Each row of a before or after table is a point. One or more steps were done to the points. Then noise was added and the rows were shuffled. The steps act on columns, c1 being the first. Write out the steps. A step turns or swaps two columns, mirrors them in a line or flattens them onto one, adds a multiple of one to another, or multiplies or shifts one. Angles are multiples of 10 degrees, from the lower column toward the higher: turns from -170 to 170, lines from 10 to 170 but not 90. Use the fewest steps. Two steps may share a column if one is a turn and the other turns, adds or multiplies; they go together, in the order done. Otherwise the lowest column goes first.
In the rows, zero is written as 128.

Before:
[[111  91 135]
 [154 171 112]
 [154 128  99]
 [ 83 136  92]
 [158 198  88]
 [ 86 168 125]
 [152 165 111]
 [171 187 107]
 [ 94 165 104]
 [168 169  92]
 [105 129  57]
 [ 89 179 140]]
After, 12 rows:
[[ 68  91 136]
 [ 74 124 168]
 [ 98  57 129]
 [183 108 187]
 [162 112 171]
 [167  87 198]
 [160 111 165]
 [107 136  91]
 [ 83 105 165]
 [ 77 140 178]
 [162  99 128]
 [181  91 170]]
Steps: multiply c1 by 1.3; swap c2 and c3

Before:
[[ 85 127 142 154 181 103 160 145]
 [ 55 194 151  38 148 139 154 157]
 [144  64  91 147 142 179  92  93]
 [ 86 120 118  94 103 167 125  89]
 [144  87 125 157  84 172 104 131]
 [ 66 149 150  63 112 137 172  98]
 [124 148 138  75 137 105 130 115]
 [137 152 146 109 175 128 212 139]
 [144 108  53 175 122 212  82 103]
 [133  88 119 111 195 157 173 173]
 [155 110 173 139 210 184 150 135]]
After, 11 rows:
[[ 84  86 124 153 140 173 105 129]
 [113 108  55 175 120 212  82 100]
 [157 150 145 113  89 130 213 140]
 [191 196 153  37 173 139 153 158]
 [125  63  91 147 105 180  93  92]
 [137 147 140  73 123 102 128 114]
 [195 128 141 157 127 101 158 144]
 [173 113 175 139  55 185 152 136]
 [175  85 117 115  84 155 174 176]
 [136 119 117  95 176 165 124  90]
 [153 149 150  63 186 137 173  98]]
Steps: turn c1 and c5 by -130 degrees

Before:
[[124 116 103 123  85 165 135  91 108 131 125 140 150 119]
 [ 94 109 151  91 107 140 160  91 152 132  80 137  85 125]
 [114 122 141 137  89 124 184 165 157 110 188 115 111 104]
 [118  96 174 157  96 167  83 144 166  92 136 140 105 165]
 [172 127 113 118 112 112 139 113 150 131 113 155 127  83]
 [126  93 165 103 108 107 113 138 131 164 123 138 143 131]
 [105 103 135 113 139 123 146 112 126  77 144 145 166 102]
 [176 131 143 125 115 133 113  81  95 102 145 110 135 101]
 [ 57  72 127 130 127  89 130 141 127 100 152 143 152  68]]
After:
[[171 127 111 102 113 112 138 114 151 131  95 153 127 120]
 [106 104 137 108 135 118 142 112 126  78 160 147 167 115]
 [127 118 104 123  84 164 136  91 107 131 120 138 150 122]
 [ 57  75 126 111 130  89 131 139 127 100 176 143 152 123]
 [133  93 167 103 105 109 116 135 133 167 116 141 143 118]
 [117 122 139 132  90 121 182 170 159 111 252 117 109 129]
 [ 94 108 151  95 102 144 160  92 153 129  28 134  85 113]
 [119  99 177 163  94 169  80 146 163  89 147 141 104 142]
 [176 132 146 119 115 133 112  78  94 102 158 110 132 123]]
Steps: flatten c4 and c14 onto the line at 20 degrees; multiply c11 by 2

Before:
[[140 140 102  93 127 120 142 157 169  57 148 124 129 128  91 126 117 135
  114 145 123 124 209 107]
 [128 143 113 110  84 221 141 101 152  95 111 137 151 118 156 104  63   7
  127  82 155 104 121 104]
 [ 35 133  97 128 102 179 141  92 141 126 132 130 109 165 190 131  83 117
  135 162 120  88 160 122]
 [166  93 111 122 102 118 143 173 166 122 124 130 139 170  92 133  77 105
  105 124 139 120 120 117]
 [166 148  75 123 135 120  56 176 103 117 135 162 143 141  87 116 115 145
  104  82 113 115 133 128]
 [126 147 120 104 128 158 139 147 129 132 121 167 157  84  83 117 117 126
  102 109 187 144 130  96]
 [185 145 131 102 140 134 141 168  81 132 125  86 112 165 147 128 141 142
  134 200 119 130 153  50]
 [133 139 122 112 131 143  55 176 175 119 118 169 112 141 135 100 130 148
  134 108 119  89 135 126]
 [187 125 122 116  45 120  68 170 158 139 115 160 121 126 157 130 142 136
  121 103 146 136 115 131]
 [122 133 132 113 101 164 136 156 168 125 178 116 123 152 161  43 127 147
  125 178 128 136 152 120]]
After (10 x 24):
[[168 147  95 122 136 122  60 176 113 117 144 163 143 140 100 117 114 146
  127  81 115 101  99 169]
 [126 148  99 103 127 159 141 147 128 133 126 168 157  86  95 116 115 124
  101 112 186 114  99 114]
 [184 145  69 101 139 135 140 166  76 133 117  84 111 163 156 129 142 140
  129 202 119 134 121  75]
 [ 35 133 102 128 101 178 141  92 143 127 164 130 107 162 195 131  86 115
  169 161 120 114 145 151]
 [187 126 128 117  44 120  69 171 146 139 106 160 121 126 141 128 142 135
  117 104 146 124 157 136]
 [129 142 100 112  85 220 140 101 183  94 156 137 150 116 147 103  64   6
  148  80 154 115 151 124]
 [132 141 124 111 133 144  55 176 186 117 116 168 112 140 141 102 131 147
  163 107 121 116 127 132]
 [140 141  94  91 126 119 141 157 240  56 156 125 129 128 150 126 118 135
  122 148 123 115  42 133]
 [166  91 110 120 103 119 144 173 172 121 161 131 139 168  94 132  77 105
  124 123 139 106 108 133]
 [123 134 124 113 101 163 137 157 172 124 178 116 122 151 169  41 128 146
  121 179 130 130 132 122]]
Steps: turn c3 and c24 by -50 degrees; add -1 times c10 to c9; add -0.7 times c17 to c11; mirror c15 and c23 in the line at 20 degrees; turn c19 and c22 by 60 degrees
